Each row is a point. Each copy is the shape, with its points in the same order, stretched, turned, moved and blurred by noise. Say if it was mirrored as well.
(in the rows, 128 means zero)

Shape (6 x 2):
[[104 146]
 [102  89]
 [141  77]
 [123 148]
 [121 107]
 [173 147]]
Copy 1 (6 x 2):
[[146 146]
 [119 193]
 [ 94 176]
 [137 128]
 [119 166]
 [113 100]]
Copy 1 is: only turned
Copy 2 (6 x 2):
[[165 138]
 [130  75]
 [ 72  77]
 [137 148]
 [113 106]
 [ 70 173]]
Copy 2 is: mirrored
Copy 3 (6 x 2):
[[130 130]
 [173  87]
 [153  60]
 [111 125]
 [143  91]
 [ 76 102]]
Copy 3 is: mirrored
Copy 4 (6 x 2):
[[131  86]
 [ 69 119]
 [ 70 160]
 [134 108]
 [ 94 124]
 [140 157]]
Copy 4 is: mirrored

Shape (8 x 3):
[[118  87  74]
 [114 148 106]
 [145 172  91]
 [100 123 140]
 [107 165 156]
 [101 143 144]
 [103 101 169]
 [ 95 132 134]]
Copy 1 (8 x 3):
[[ 95 169  76]
 [161 138 136]
 [193 108 115]
 [112 149 164]
 [156 118 195]
 [134 136 175]
 [ 71 146 182]
 [125 151 164]]
Copy 1 is: only turned
Copy 2 (8 x 3):
[[131 175  59]
 [161 144 123]
 [184 104 104]
 [120 167 158]
 [142 135 194]
 [133 155 168]
 [ 79 168 175]
 [129 165 150]]
Copy 2 is: only turned
Copy 3 (8 x 3):
[[ 55 149 115]
 [ 98  81 112]
 [125  70  74]
 [107 100 143]
 [143  56 131]
 [124  86 139]
 [133 134 165]
 [110  89 141]]
Copy 3 is: mirrored
Copy 4 (8 x 3):
[[ 84 110  67]
 [ 89 135 147]
 [ 79 115 190]
 [127 134 129]
 [131 148 185]
 [131 144 155]
 [162 131 114]
 [117 141 132]]
Copy 4 is: mirrored

Shape (7 x 3):
[[ 76 133 122]
 [123 115 166]
 [135 157 177]
 [ 72 115 105]
 [107 152 133]
 [109  70  69]
 [190 152 171]]
Copy 1 (7 x 3):
[[105 121 168]
 [157 139 141]
 [155  95 130]
 [ 95 140 165]
 [113 105 141]
 [ 85 195 132]
 [162 109  79]]
Copy 1 is: mirrored
Copy 2 (7 x 3):
[[105 173 133]
 [132 128 146]
 [169 140 150]
 [ 86 169 124]
 [136 165 131]
 [ 67 129  89]
 [195 107 131]]
Copy 2 is: only turned
Copy 3 (7 x 3):
[[ 99 154 106]
 [129 149 160]
 [ 98 164 181]
 [117 132  91]
 [ 90 153 137]
 [153  94  96]
 [102 129 210]]
Copy 3 is: mirrored
Copy 4 (7 x 3):
[[104 118 107]
 [117 173 145]
 [113 188  88]
 [111 104 126]
 [117 138  87]
 [153  87 182]
 [147 199  99]]
Copy 4 is: only turned

Shape (9 x 4):
[[143 137  93 150]
 [106 160 112 104]
 [114 142 192 146]
 [141 129 112 154]
 [126 119 240  92]
 [153 156 115 136]
 [120  68 117  97]
 [127 117 100 156]
 [143 146  98 130]]
Copy 1 (9 x 4):
[[169 136 106 136]
 [115 193 152 142]
 [ 58 142  94  72]
 [152 125  97 128]
 [ 20 106 165  50]
 [157 155 121 100]
 [118  78 150 199]
 [153 124  88 156]
 [163 151 126 130]]
Copy 1 is: mirrored
Copy 2 (9 x 4):
[[145 153 159 129]
 [136 109 108 133]
 [ 72 150 124 112]
 [134 154 157 131]
 [ 46 168  93 134]
 [140 173 136 120]
 [120 105 142 191]
 [129 124 163 135]
 [145 146 142 135]]
Copy 2 is: mirrored

Shape (11 x 6):
[[197  85 136 115 143 142]
 [ 90 157  98 124 163 152]
 [ 93 117 161  87 167  87]
 [ 94  90 109  95 145 152]
 [147 124 145 131  57 125]
 [129 116 130  99 103 162]
 [145 102 113 138 166 137]
 [162 115 123  86  97 104]
 [143 141 164 134 156 110]
 [137 125 103 153 132 176]
 [104 127 163  96 105 106]]
Copy 1 (11 x 6):
[[141 222 178 129 123 147]
 [147  79 114 162 150 153]
 [164 160 133  87 189 142]
 [120 137 137 120 145 180]
 [113 145 149  92  54 106]
 [124 131 162 117  85 149]
 [136 177 131 150 151 163]
 [114 161 182 118 126 105]
 [168 172 131 115 151 127]
 [129 126 134 161  91 157]
 [149 139 145  75 126 123]]
Copy 1 is: only turned
Copy 2 (11 x 6):
[[136 120 193 168 139 138]
 [119 169 115  75 157 134]
 [101 125  87 135 121 204]
 [102 181 104 165 170 122]
 [191 134 103 181 112  98]
 [139 187 122 177 152 124]
 [120 116 155 116 148 129]
 [165 135 108 171 168 155]
 [146  95 143 109  86 167]
 [140 150 158 127 143  89]
 [144 141  75 169 110 152]]
Copy 2 is: only turned
Copy 3 (11 x 6):
[[108 178 129 110  84 160]
 [ 88  52 163 140 104 123]
 [135 113 133 194 108  75]
 [ 87 123 175 162 135 165]
 [193 142  67 139 172 176]
 [137 131 126 165 126 188]
 [ 72 131 151 103 104 129]
 [190 146 123 125 130 160]
 [129 112  93 156  81  81]
 [ 77 110 133 107 119 172]
 [179 119  93 198 143 125]]
Copy 3 is: only turned
Copy 4 (11 x 6):
[[101 116  66 164  65  91]
 [187 184 128 113 111 180]
 [ 85 113 182 171 110 207]
 [115 197 133 174 126 160]
 [ 82 105 114 112 187  61]
 [116 162  91 161 168 111]
 [151 140 116 132  63 130]
 [ 46 118  81 129 126 110]
 [135  79 141 133  92 145]
 [189 169  92 113 116  96]
 [ 76 110 159 153 181 144]]
Copy 4 is: mirrored
